Every row gives one point. Each copy is the shape, with its points in the same order, stretched, turned, moved and blurred by noise. Some copies are also mirrored. Which?
In the rows, zero is written as 128.

Shape, 5 rows:
[[171 174]
 [107 103]
 [116  81]
 [103 121]
 [184 172]]
Copy 1:
[[182 147]
 [ 98 123]
 [ 91 103]
 [103 134]
 [183 135]]
Copy 1 is: only turned
Copy 2, 5 rows:
[[146  69]
 [121 145]
 [138 162]
 [113 136]
 [159  61]]
Copy 2 is: mirrored
Copy 3, 5 rows:
[[136 223]
 [121  86]
 [ 93  77]
 [142  94]
 [125 238]]
Copy 3 is: mirrored
Copy 4 (5 x 2):
[[185 108]
 [ 94 119]
 [ 86 139]
 [101 104]
 [192 120]]
Copy 4 is: mirrored

Shape (7 x 4):
[[134 163 120  32]
 [155 172 143 175]
 [ 99  86  88 179]
 [122 144 147 166]
 [118  89  71 154]
 [153 145 105 112]
 [136  63 139  96]]
Copy 1, 7 rows:
[[127 221  99  73]
 [101 159 103 190]
 [115  42 154  87]
 [ 99 120  81 136]
 [118  66 187  90]
 [115 178 151 126]
 [ 46 117 147  55]]
Copy 1 is: only turned
Copy 2:
[[210 142 129 106]
 [ 68 126 167  92]
 [ 37 134 108 176]
 [ 75 136 134  99]
 [ 71 122 115 192]
 [120 128 146 134]
 [129  82  89 121]]
Copy 2 is: only turned
Copy 3, 7 rows:
[[188  83 123 159]
 [120 138 129  79]
 [ 55 125 114 148]
 [109 151 122 115]
 [ 67 100 126 150]
 [132  95 138 125]
 [110 125 189 210]]
Copy 3 is: mirrored

Shape, 9 rows:
[[168 132 116 137 154 176]
 [ 87 152 122 164 150 143]
 [ 88  94 109 195 129 156]
 [114  69 151 116  58  90]
 [107 133  81 139  99 161]
 [163  86 176 177 136 118]
 [110 211 163 123  92 137]
 [115  84  91 117 103 103]
 [ 98 159 182 240  86  63]]
Copy 1 (9 x 6):
[[135  99 199 169 155 150]
 [148 109 142 179 105 127]
 [102  82 122 214 133 115]
 [111 112  45  85 192 120]
 [107 117 158 181 114  99]
 [159  77  94 132 207 151]
 [209  81 130  98 125  98]
 [ 96 149 109 152 161 124]
 [249  66  56 130 178  57]]
Copy 1 is: mirrored
Copy 2, 9 rows:
[[137 122 191 146 131 151]
 [157 103 120 107 116 158]
 [159 130 138 108  79 191]
 [ 73 187  71  72 116 199]
 [124 121 123 150 121 201]
 [114 160 166  64  98 144]
 [ 79  76  92 107 166 162]
 [112 180  86 126  98 183]
 [ 84  87  69  27  60 162]]
Copy 2 is: only turned
Copy 3:
[[107 109 115  87 155 126]
 [101  99 158 115 141 152]
 [ 79 103 177  88 111 129]
 [139 123 124 164  62  94]
 [103  56 153  74 128 106]
 [114 175 104 145 102 144]
 [147  73 101 142 123 185]
 [102 100 141 138 117  72]
 [ 59 122 117 168  50 189]]
Copy 3 is: mirrored
Copy 4:
[[165 174 120 123 153 113]
 [180 139 119 168  99 143]
 [149  99  89 152 148 160]
 [ 79  55  87 102 152  83]
 [195 103 129 130 136 121]
 [ 74 142  91 144 166 124]
 [184 149 143 200 101  85]
 [131  80 110  78 133 117]
 [102 108 150 232 127 171]]
Copy 4 is: mirrored

Shape:
[[197 103 166 102 122 160  81 102]
 [ 90 123 134 208  87  62 149 161]
 [ 62  96 163 130  87 100  76 129]
 [168 124 151  95 186 186  87 112]
 [ 86  92 120 161  85  94 162 236]
 [141 112 178  77 157 153 149  93]
 [ 63 104 110 182  84 139 134 161]
 [160  73 184 115 120 192 118  84]
 [163  65 135 111 182 159 108  80]
 [105 120  70 131  70 101 161 160]
 [148 166 115 131 131 175 167 150]]
Copy 1 (11 x 8):
[[ 99 176 104 114  91 128 154 161]
 [193  60 165 139 231 151 158 151]
 [117 138 205 188 177 161 160 106]
 [114 204 107 115  62  99 147 133]
 [178 113 193  73 205 204 177 119]
 [111 194  79 104 131 119 181  89]
 [178 135 193 127 209 177 127 105]
 [105 199  84 106 163 109 145 136]
 [102 174 111 105 129  57 147 121]
 [139  89 149  80 151 207 103  85]
 [168 163  87  76 102 172 130 108]]
Copy 1 is: mirrored
Copy 2:
[[160 164  74 144 184 119  97  70]
 [138  82 127  71  50 100 132 124]
 [ 98 116  69 155  95  96 123  85]
 [147 172  97 160 181 175 111 121]
 [ 99  91  97  30  86 124 200 127]
 [134 123 117 151 155 166 108  60]
 [ 86 148 117  86  49 119 144 122]
 [136 176  67 143 138 147  79  41]
 [119 146  89 139 173 168  47  97]
 [ 86 124 164  62 109 103 144 107]
 [146 164 168  92 117 155 158 131]]
Copy 2 is: mirrored
Copy 3, 11 rows:
[[147 112 149 111 121 151  82 187]
 [123 164  75 190 107  85 181 137]
 [ 74 137 129 146  86 131 149 198]
 [121  88 155 104 107 160  51 165]
 [ 88 203 108 193 128  76 126 127]
 [103 100 182 124 143 117  91 153]
 [ 94 161 108 163  75  92 130 154]
 [122  94 167  98 118 107  74 201]
 [115  81 126  59 121 140  79 183]
 [ 99 184 138 150  93  99 132 113]
 [141 133 165 159 103 110  77  95]]
Copy 3 is: mirrored

Shape, 15 rows:
[[141 136 140  64 145 141 142 149 124 126 145]
 [109 116 142 128 131 116  76  99 165 126 151]
 [147 174 133  98 127 130 152 133 131 167  53]
 [157 140  96 147 162 150  87 143 129 139 152]
 [114 126 121 151 134 132 139  85 126 113 153]
 [152 112 131 165 116 182 157 128 157 112 153]
 [138 108  96 146 117 118 145 117 150 125  47]
 [159 112 137 106 150 148 139 106 107 128 124]
 [152 115 142 117 114 118 108 123 118 114 156]
 [125 149 113 102 132 145  99 132 124 120  91]
 [131 110 137 152 169 134 129 129 109 125 143]
 [108 130 141 151 114 112 108 144 109 177 128]
 [138 174 141 158 117 118 153 152 149 151 125]
 [156 114 139 149 137 145  97 143 120 113 121]
 [140 130 143 143 136 133  75 151 125 121 132]]
Copy 1 (15 x 11):
[[174 115 105 123 160 131 143 141 127 148 154]
 [100  98 136 126 153 151 126 132 112 159 161]
 [148 189 132 112 166 128 131 123 139  96 100]
 [108 113  97 172 150 112 121 134  83 164 119]
 [113 119 133 139 104 134 110 121 157 135 156]
 [116 162 155 161 108 106 145 147 142 131 169]
 [112 149 164 120 143 100 127 133 133 105  77]
 [151 119 120 158 121 149 142 141 133 133 125]
 [128 100 100 135 126 143 124 162 111 154 140]
 [128 130 109 121 164 130 143 135 111 172 100]
 [112  99 103 157 108 123 142 119 123 126 133]
 [109 131 100 111 108 132 118 112  83 120 121]
 [112 180 122 117 136 100 107 128 143  86 148]
 [105 113 100 155 126 124 157 152  97 151 108]
 [ 98 107  87 142 141 127 150 145  83 162 120]]
Copy 1 is: only turned
Copy 2:
[[154  98 133 117 132 170  89 111 117 122 114]
 [134  99 108 180 105 126 147 110 115 173  95]
 [114 142 140 122  90 168 108 197 155 112 153]
 [146 106 165 150 125 147 144  71 153 181 120]
 [130 155 137 131 133 143 137  93  96 156 112]
 [104 153 132 102 183 146 139 104 113 150  82]
 [115 161 132 150 119 154 132 217 125 162 171]
 [132 118 159 118 133 139  94 122 113 147 122]
 [147  88 123 114 128 123 127  97 115 154  95]
 [166 115 151 164 112 140 127 147 137 152 129]
 [120 135 155 133 145 132 117  90 119 146 145]
 [ 89 113 153 137 114 145 165 118 127 117 146]
 [ 98 149 106  91 121 164 155 123 156 111 126]
 [139 106 139 137 139 105 132 116 144 156 122]
 [143  91 133 145 128 106 142 100 154 152 110]]
Copy 2 is: only turned
Copy 3:
[[173 107 179 144 113 145  94  66  86 145 109]
 [ 73 133  87 111 112 120  91 128 147 181  88]
 [201 179 208  89 127 118 101 125 135 124 141]
 [ 91 182 131 195 145 121  83 122  89 158 160]
 [119 135 100 150 151 121 145 147 147 138  91]
 [139 134 104 144 150 136 201 132  57 165 109]
 [110 134 185  76 118 131 161 181 150 153 186]
 [148  94 156 156 143  91 109 146  92 143 109]
 [ 93 118 140 141 122 133 117 131 100 127  82]
 [110 153 170 126 110 101 110  79 137 150 147]
 [125 112  99 158 175 111 107 144 104 123 156]
 [143 160  96 104 122 116  86 143 158  90 141]
 [175 200 132 110 156 177 143 130 122 108 125]
 [ 82 129 128 137 150 102 130 123  81 135 151]
 [ 68 150 113 133 143 113 100 104 105 133 145]]
Copy 3 is: mirrored
Copy 4 (15 x 11):
[[115 112 133 107  88 133 179 110 111 156 110]
 [168 159 157 150 101 149 118 150 126 164 175]
 [108 110 125 107 189 133 139   7 161 166  96]
 [122 139 132 144 123  59 128 138 115 148 151]
 [149 173 124 111 116 129 124 184 156 135 131]
 [216 189 122 117 121 117 122 153 117 111  88]
 [159  95 122 128 228 133 119  90 162 138 109]
 [131 146  92 126 131 133 169 137 123 148 112]
 [131 155 171 138 105 153 169 150 106 126 132]
 [118  93 129 139 144 109 147  82 175 128 121]
 [126 150  93 113 130 115 116 167  97 126 132]
 [106 144 157 136 137 145  92 117  98 139 108]
 [137 164 171  91 151 126 105  70 113 135 112]
 [148 140 126 144 143 123 139 125  96 100 126]
 [130 133 148 149 123 128 130 113  96 107 142]]
Copy 4 is: only turned

Shape, 17 rows:
[[ 97 152 116  78  95 116 154  66 165 140  76 136]
 [180  97 105 136  81 198 155 119 129 125 126  98]
 [171  81 165 139 126 123 100  55 148 106 155 146]
 [195 111  61 123 109 153  95 104 137 158 176  60]
 [136 132  81  99 165 171 139  96 102 186 146  63]
 [187 154 142 146 109 147 128 127 128 130 134 122]
 [120 157 122 100 165 158 125 139 154 104 132 147]
 [170 160  63 129 169 133 158  47 113 125 142 157]
 [ 51 186 108  94 156 169  93 141 147 180  67 131]
 [118 162  88 114  87 108 141 109 130 140 194 166]
 [ 89 134 104  94  94 131  88 154 147 105  82 126]
 [ 73 139  87 139 114 135 130  75 114 122 134 186]
 [125 141 175 231 173  91  90 162 130  67 130 148]
 [156 139 102 100 127 162 187  95 169 107 159 100]
 [ 91 122 108 121 168 127 120 182 179 155  91 165]
 [137 134 123  56  73 134 128 129 105 125 105 124]
 [147  91 166 221 193  95 126 126 120  85 132 144]]
Copy 1:
[[136 152 147 160 189 103 142 183 149 150 113 128]
 [194 158 133  81 104 131 129  86 142 126 156 124]
 [126 120 153 104 109 166 164 159 157 101  99 148]
 [186 145 132 129 102 127  78  55 193 105 167 181]
 [144 159 106 123 140 107  33  76 161  83 206 145]
 [148 108 129 114 108 135 109 116 112 139 126 136]
 [110 105  95 118 124 126 119 135 162 164 179 131]
 [149 168 118 120 168 178  79 122 161 152 161 178]
 [112 149  24 173 142  58  94 144 134 123 153 101]
 [150  93 157 205 130 178 120 157 131 144 157 144]
 [115 132 115 179 112 105 169 133 180 178 120 113]
 [136 176  97 181 123 173 150 174 131 136 130 126]
 [ 63 135  73 121  44 139 182 140  87 155  96 164]
 [162 134 157  81 143 125 107 123 163 155 200 166]
 [101 108  53 153 154  97 151 112 128 124 160 129]
 [123  91 191 176 142 138 124 130 173 166 130  87]
 [ 71 153  96  92  82 157 169 121  93 117 116 168]]
Copy 1 is: only turned
Copy 2 (17 x 12):
[[135  93 140 138 203 169 132 132  58 105 160 112]
 [ 69  57 138 116  80 108 116  80 135 108 150 172]
 [139  92 165 164 104 208 176  82 131 173 103 148]
 [103  85 201  83  83 145 158 103 182 112 152 176]
 [ 99 110 194 101 148 132 119 113 163  67  90 136]
 [ 76 130 156 101 116 118 169  77 142 112 166 126]
 [121 139  86 153 127 114 145 158 130 124 154 127]
 [ 98  34 126  73 189 199 193 119 152  91 146 116]
 [131 176 141 179 158  62 141 206  99 111 140  73]
 [146  78 134  41 107 192 153 128 140 120 197 129]
 [140 137 108 153 155  96 132 191  86 186 170 135]
 [146  44 104 116 147 178 143 156 135 150 163  96]
 [122 161  65 197 174  65 175 117 164 201 146  92]
 [ 91  68 113 111 123 159 104  95 127  65 170 186]
 [162 137  80 191 122  51 146 146  90 134 118 136]
 [112 121 146  82 138 164 130 134  81 149 144 137]
 [124 117  65 186 177 111 163  66 157 183  75 120]]
Copy 2 is: only turned
Copy 3:
[[165  93 118 126 119 150 126 104 201 160 107 193]
 [ 68  83 112  91 212 121 135  80  95  79 123 165]
 [116 110 114  47 132 107 109  85 118 113  52  87]
 [101  81 165  71 161 128 118 142  72  43  68 173]
 [ 47 108 191 115 148 165 103 133 108 116 101 201]
 [100  99 129  91 135 105 100 108 103  85 145 145]
 [115  90 115 185 123 129  87 125 133 115 125 141]
 [ 78 102 104 116  79 137  94  65  83 102  50 201]
 [144  47 158 215 120 170  71 161 160 226 174 175]
 [155 125  64 122 101 165  89 162 107  76  84 187]
 [179  74 112 180 140 157 139 137 150 153 149 131]
 [128  88  50 134 107 187 105 113 112 174  80 159]
 [104 108  69 103  71  75 125 136  87 171 161  49]
 [ 80 102 108 119 157 113 122 116 153  51  83 193]
 [149  98 107 196 137  94  90 142 110 193 159 151]
 [154 129 139 149 150 180 125 103 144  98 147 164]
 [ 62 138  79  69 101  69 135  89  71 173 125  67]]
Copy 3 is: mirrored
Copy 4:
[[ 74 175 179 113  99 114 154 135 192 157 121  75]
 [156  97 184 141  90 127 159  97 173 135 123 157]
 [143  87 177 120 140  68 114 138 124  91 151 101]
 [165 106 139 217 115 135 175 132 134  94 129  81]
 [136 133 118 196  81 137 102  98 148 132 153 124]
 [151 134 147 119 117 126 152  96 135 113 126 150]
 [149 152 175 106 148 151  91  65 147 125 109 122]
 [188 132 117 114 109  78 132  83 185 124 119  76]
 [ 71 249 171 150 129 129  85 119 143 156  94 151]
 [201 174 150 136 117 103 155 120 106 158 127  70]
 [112 186 193 139 157 174 139 151 168 143  80 123]
 [172 185 163 120 116  62 104 151 157 161 108 100]
 [190 130 140  70 134 129  56 140  81  70  87 154]
 [166 103 183 118  75 163 139  51 162 130 141  68]
 [105 178 157 139 119 133  71  90 114 154  50 124]
 [117 164 161 127 160 148 166 124 175 158 119 128]
 [183  69 126  74 109  89  31 130  94  80  89 145]]
Copy 4 is: mirrored

Shape, 17 rows:
[[ 39  98 128 171 121 103 114 139 127  94  92  87]
 [177 160 104 144 191 108 140  86 176 143 105 160]
 [ 98 135  79 147 103  87  57 135 120 106  80 124]
 [104 179 140  63 163 107 151  98 148 126 186 139]
 [ 79 112  94 193 119 101  78 114  91 144  73 149]
 [ 79 137 170 143  93 100  90 141 115 125  84 118]
 [164  96 104 149 129  94 127 115 105  96  66 130]
 [117  80 101 146 125 134 112  86 114 116  91 149]
 [160 116 173 140 122 117  99 146  89 151 155 158]
 [182 126 135  73 127 157 142 183 145 170 160 169]
 [127 132 155 156  83 174  86 149 130 127 153 127]
 [151 147 143 126 169  80 158  82 212 106 132 167]
 [122 154 115 116 125  57 174  72 191 146 179  99]
 [171 201  95 129 151 108 198 107 142 103 143 177]
 [148 119 159 101  79 155 155 174 127 178 142 198]
 [159 142  97 121 127  90 138  78 156  85 116 197]
 [ 90 124 159 137  79 148  71 106  94 165  67  80]]
Copy 1 (17 x 12):
[[165 144 113 113 111  99 189  67 139 126 174 183]
 [123 121 146 114 184 118 101 173 159 113 124 163]
 [182 138 128 111 104 112 184 169 129 171 192 188]
 [125  91 155 143 159 124  41  77 105 143 130 136]
 [210 138 137  97  93  81 185 165 159 127 163 177]
 [182 117 160 148 115 110 183 112 124 142 146 174]
 [151 169 126 134 112 133 179 199 116 100 143 173]
 [174 137 103 116 117 115 158 155 128  98 119 125]
 [172 173 167 186 119 132 149 169 146 136 109 108]
 [115 148 135 201 129 204 110 162 175 153 112  80]
 [153 148 136 153 121 127 195 116 162 169  98  71]
 [110  93 164 122 214 128 102 113 125  87 143 124]
 [139 120 186  50 174 151 101  73 129 139 171 160]
 [ 87 101 184 108 134 117  98 155 126 107 138 110]
 [142 112 169 180 108 184 147 144 168 119 107  44]
 [130  91 158 114 157 122 125 173  97  90 147  93]
 [212 128 132 123 102 114 190 125 134 168  92 192]]
Copy 1 is: only turned
Copy 2 (17 x 12):
[[145 137  99 122 142  63 171  76 122 130 103  93]
 [ 61 180 107 175  85 185  77  96 107 183  45 116]
 [ 73 104  82 113 124  88 148  93 162 176 145 110]
 [154 220 131 138  69 199 142 127  84  77 113 202]
 [ 94  89 132 116 114  99 142  44 139 208 108  59]
 [ 96 120 115 122 175 110 175  95 144 128 143 105]
 [ 82  95 119 126 142  98 124  63 174 209  51 125]
 [126  74 131 166 108 106 127  54 118 196  77 124]
 [123  85 174 121 126 157 137 101 196 119 106 124]
 [179  98 141 115 142 167  63 165 126 114 142 176]
 [124  75 143 137 137 114 142 164 128 116 141 108]
 [ 69 209 132 195  78 175  87  87 114 105  67 175]
 [109 249 171 194  58 149 107 125 124 131 147 186]
 [ 78 207 177  75  63 176  82 130  83 163  47 162]
 [167  72 202 105 147 151  67 130 107 125 165 157]
 [ 61 137 156 142  67 146  93  69 121 155  76 187]
 [109  78  93 174 195 111 190 114 121 200 161  78]]
Copy 2 is: only turned
Copy 3:
[[ 99 114  93 145 129 150 122 136 143 139 151  45]
 [105  60 127 158 176  98  96 121 124  98  94 166]
 [119 113 110 220 129 145 124 131 152 102 116  75]
 [ 99 171 143 177 209  73 154 117 126  99 190 164]
 [117  90 156 189 122 140 137 112 177 188  85  58]
 [135 128 154 172 115 122 150 128 106 112 168  66]
 [106  95 140 167 126 155  59 116 109 122  84 125]
 [ 84  96 137 152 110 130  85  97 164 162  83  95]
 [152 144 149 162 105  92 139 123 113 169 159 156]
 [120 145 136 134 133 102 167 125 104 132 106 203]
 [139 144  93 106  70  93 154 148 155 120 163 112]
 [114  83  96 158 186 102  79  93  87  71 133 161]
 [ 92  85 117 152 211 170 119  85 119  64 167 174]
 [131 120 158 127 224 114 100 113 140  63  96 181]
 [142 144 164 106 119 113 177  84 111 151  94 164]
 [115 109 130 191 168 110  71  79 132  78  90 147]
 [ 90 102 183 138  73 129 155 146 130 121 166  70]]
Copy 3 is: mirrored
Copy 4, 17 rows:
[[134  51  75 129 163 133 105 176 197  98 141 116]
 [108 176 132 155  78 164 111  50 127  97 143 133]
 [121 101  70 112 140  94 126  96 222 116  96 156]
 [ 73 194 157 172 118 159 181 148  82 171 147 161]
 [139  88  60  69 139 111 116  82 193 104 148 124]
 [156  71 116 124 115 120 148 150 188 122 135 154]
 [138  85  69 111 116 146  63  77 159 136 123 169]
 [122 110  64  87 123 151  75  98 165 165 142 129]
 [166 107 147 129 130 151 152  67 110 183 149 160]
 [135 151 167 198  84 105 150  88  89 220 143 129]
 [140 100 167 123 124 129 129 123 156 170 105 112]
 [ 65 149 154 203  93 190 119  95 144 117 157 162]
 [ 59 191 188 170 164 144 103 136 148 101 174 199]
 [ 34 148 153 152  87 152 127  91  63 122 142 146]
 [117 106 165 160  83  98 153 115 105 224 177 125]
 [ 40 132 111 141  92 158 106  73 149 164 129 173]
 [197 116 110  53 106 104 105 153 198 131 132 145]]
Copy 4 is: only turned

Shape (17 x 12):
[[120 153  79 126 107 146 155 149  98  87  92 127]
 [ 43 162 160 109 161 177 123  99 195 114 179 149]
 [153 146  84 160  91 114 125  94  76  63 164 105]
 [111 135 171  91 198 147 162 128 214 135 149 136]
 [184  96 127 141 116 154 104 158  74 129 118  41]
 [ 77 133  81 148 149 146 144 148 187 157 164 108]
 [153 103 125 160  85 144  69 129 133 109  79  33]
 [ 66 143 127  66 160 145 117 128 127 168 183 141]
 [ 91 116 142 107 116 123 158  83 184 184 144 176]
 [ 66 168 153  96 191  78 166 119 200 163 166 107]
 [159  64 102 171 155 166 126 137  90 102  97  77]
 [170 121  65 165 144 112  52 129 100  97 116 134]
 [ 74 175 150 126 198 145 148  72 143 170 120 124]
 [137 104  26 113 119 140  97  86  87  83  92  67]
 [137 125  74 113 102 109  82 148  75  60  75 116]
 [ 76 196 141 136 156 152 138 131 173 184 142 144]
 [132 207  95  71 151 160 143  94 190 150 165 154]]
Copy 1 (17 x 12):
[[ 61 147 135 145 108 155 147 172 149 192 136 205]
 [185 149 105 131  16 173 162 162  80 145 144 174]
 [120  78 137 140 151 171 154 164 179 123 162 165]
 [167 174  94 142  49 124 179 136  93 135 131 145]
 [138 105 102 125 185 160 135  89 164 168  79 162]
 [153 185 163 127  81 163 185 184 118 196 135 158]
 [169  76 116 173 158 164 112  82 201 212  94 138]
 [144 181 107  76  76 160 123 174  77 127 128 163]
 [128 157 100 139  61 183 160 146  77 147 186  83]
 [168 144 111  96  83  83 161 149  99 176 159 112]
 [102 101 154 141 141 167 156 102 169 168  63 155]
 [134 127 182 152 168 132  95 124 199 118 113 154]
 [139 124 137 101  35 144 148 107  75 172 153 140]
 [ 80 116 146  92 105 181 129 136 214 168 101 152]
 [ 84 105 139 140 160 128  84 148 201 162 103 180]
 [143 174 150 127  72 155 146 140  79 192 171 172]
 [134 235 108 106  38 181 173 156 123 118 191 185]]
Copy 1 is: mirrored
Copy 2, 17 rows:
[[104 150 177 141 182 134 100  77 136 180  88 128]
 [144  36 106  73  82 161 118 142  64 154 158 145]
 [114 157 154 185 124 117 122  67 170 190 111 112]
 [139  77  97  68 128 130 143 115  48  91 167 132]
 [ 94 153  63 132 125  84 128  70 159 132  73 138]
 [182 106  92  51 112 150 135  95  57 166 107 122]
 [143 141  42 110 131 129 103  88 180 135 103 158]
 [ 90 109 110  75  69 147 143 150  81 142  94 140]
 [169 122 134  68 105 118 140 170  78 134 149 126]
 [175  83 114  50 106 160 147 105  56  93 134  82]
 [148 137  95 154 152  88 142  78 122 142  77 157]
 [ 92 206 103 209 149 143 110  98 138 155  92 127]
 [166  79 138  95  85 127  98 120  72  96 110 136]
 [122 194 131 141 108 155 126  67 174 157  78 201]
 [ 66 193 142 188 188 161 111  97 187 167  75 134]
 [148  92 115  72 108 137  83 122  60 135 119 106]
 [ 96 143 135  67  82 153  89  90  75 126 165 154]]
Copy 2 is: mirrored
Copy 3, 17 rows:
[[ 58  94 136 130 154 124 142 138 137 104 148  82]
 [187 118 191 130 182 168 175  54 172  85  75 176]
 [ 26 170 148 136 160 125 105 153 129 113 136 124]
 [186 128 134 106 115 181 174  66 158 110 131 153]
 [ 74 130  40  88 160 110 145 184 147 156 169 119]
 [141 184 196 120 163 129 230 107 146 113 125 107]
 [ 90 115  72 120 134 116 171 235 157 163 129 153]
 [155 137 167  68 183 122 132  51 175  92 100 109]
 [200 179 157 138 113 131 116  75 159 103  90  95]
 [147 179 196  94 107 167 177  51 160 172  96 114]
 [ 88 108  94 111 188 140 152 198 140 147 210 120]
 [ 76 121 164  87 143 112 128 195  87 114 159 152]
 [168 118 176 101 179 189 130  65 124 162  68 101]
 [ 35 130 143  79 191 150 116 225 161  90 155  88]
 [ 30  64 132  94 139 104 107 198 145 113 168 121]
 [179 137 174 120 149 138 187  49 114 134  56 112]
 [151 168 153  88 129 172 149  54 130  38  56 107]]
Copy 3 is: only turned

Shape (15 x 12):
[[ 93  95 140 165 143 160 104 135  82 142 147 126]
 [139 171 114  79 101  88 176 158 168  87 153 115]
 [143  88 100 128 171 136  91 105  87 171 130 164]
 [155 170 147  65 125 131 159 205 147  94 134 112]
 [105  96 129 152 114 131 113 131  96 166 102 184]
 [103 128 127 170 163 112 109 108  80 118 103 173]
 [155 127 133 152 158 135 172 132  78 150 105 121]
 [169 151 127  75  76 107 138 145 106  67 125  92]
 [167 173 132  80 124 178 150 176 150  77  79 118]
 [118  67 163 130 172 159 142 101  86 120 122 184]
 [178 136 130 157 121 167 142 140 121 107 146 163]
 [123  88 111 150 144 145 136 112 143 121 105 120]
 [162 177 158  71  76 145 175 141 150 115 113 106]
 [175 175 187 106 139 147 126 132 160 109 117 110]
 [ 88 145  89 125 137 150 134  86  75 139 146 148]]
Copy 1 (15 x 12):
[[135 156 142  93 100 145 125 128  89 143 175 180]
 [132 148 151 149 179  87 130 154 177 108  79  78]
 [145  99 104  74  86 165  85 113  95 168 155 155]
 [153 205 146 127 155  77 124 159 180 162  54 118]
 [112 131 108 100 127 196 129 140  61 148 129 147]
 [ 95 134 118 105  90 156  99  81  40 136 130 123]
 [131 171 119 154  57 121 121 133  82 189 147 117]
 [ 91 184 118 122 167 123 109 135 192 121 111  92]
 [110 220  91 143 144  74 110 161 141 168  72 152]
 [180 172  77  81  66 146  99 133  77 133 162 147]
 [169 196 119 146 151 122  85 119  85 193 153 150]
 [126 129  89 120 116 113 142 126 105 143 158 152]
 [134 210 119 188 146 110 119 179 169 125  69 133]
 [168 219 105 176 107  98 100 116 155 154  68 173]
 [101 118 154 119 103 144  72 140  73  98 163 145]]
Copy 1 is: only turned
Copy 2, 15 rows:
[[104 112  95 161 129 121 147 178 104 193  79 137]
 [163 144 176  36 137  90 108  96 199 111 187 138]
 [111 125  70 150  95 160 169 135 113 171 121 109]
 [174 108 172   7 112 126 113 149 163  97 175 156]
 [ 77 184  94 155 114 123 165 154  70 148 117 125]
 [152 161  75 125 103  87 177 149  81 171  65 166]
 [134 134  97  77 109 174 116 162 116 138  55 141]
 [184 130 135  83 161 107 116 144 203  63 151 166]
 [202 110 157   8 162 116 114 151  90  57 163 146]
 [105 153  58 118  54  88 121 170  55 166 106 107]
 [181 168 124  91 122 144 127 196 111 104 145  97]
 [127 130 106 145 143 110  95 122  81 161 108 126]
 [135 134 181  32 165 127 121 134 139  32 144 114]
 [182 108 174  64 115 133 139 168 108  62 101 123]
 [112 115  95  87 170  97 187 107 132 173 102 116]]
Copy 2 is: mirrored
Copy 3:
[[113  92  58 124 143  70 144 159 123 106 156  94]
 [128 202 209 103 139 157 107  65 184 104 128 191]
 [121  88  95 156 106  85  57 143 112 144 127  63]
 [ 83 208 177 158 164 161 141  62 161 111 123 164]
 [132 115  67 133  74 138 116 154 102 117 150  98]
 [160 129  94 116 146 104 107 142  56 135 138 106]
 [114 124 108 127 123  94 123 103  82 140  72 143]
 [118 167 170 110 124 120 159  29 128  85 136 139]
 [ 85 181 173 155 151 148 131  43  90  83 125 192]
 [ 98 124 101 123 155 143  78 165  54  76 105  83]
 [177 170 120 159 126 110 120 132 107  77 107 141]
 [ 98 107 149 125 117  73 115 143 103  89 130 142]
 [123 146 169 132 136 199 147  41 151  70  93 197]
 [136 138 198 180 182 165 148  71 113  91 106 154]
 [146 109  58  99 148 102  52 113 128 133 130 139]]
Copy 3 is: only turned
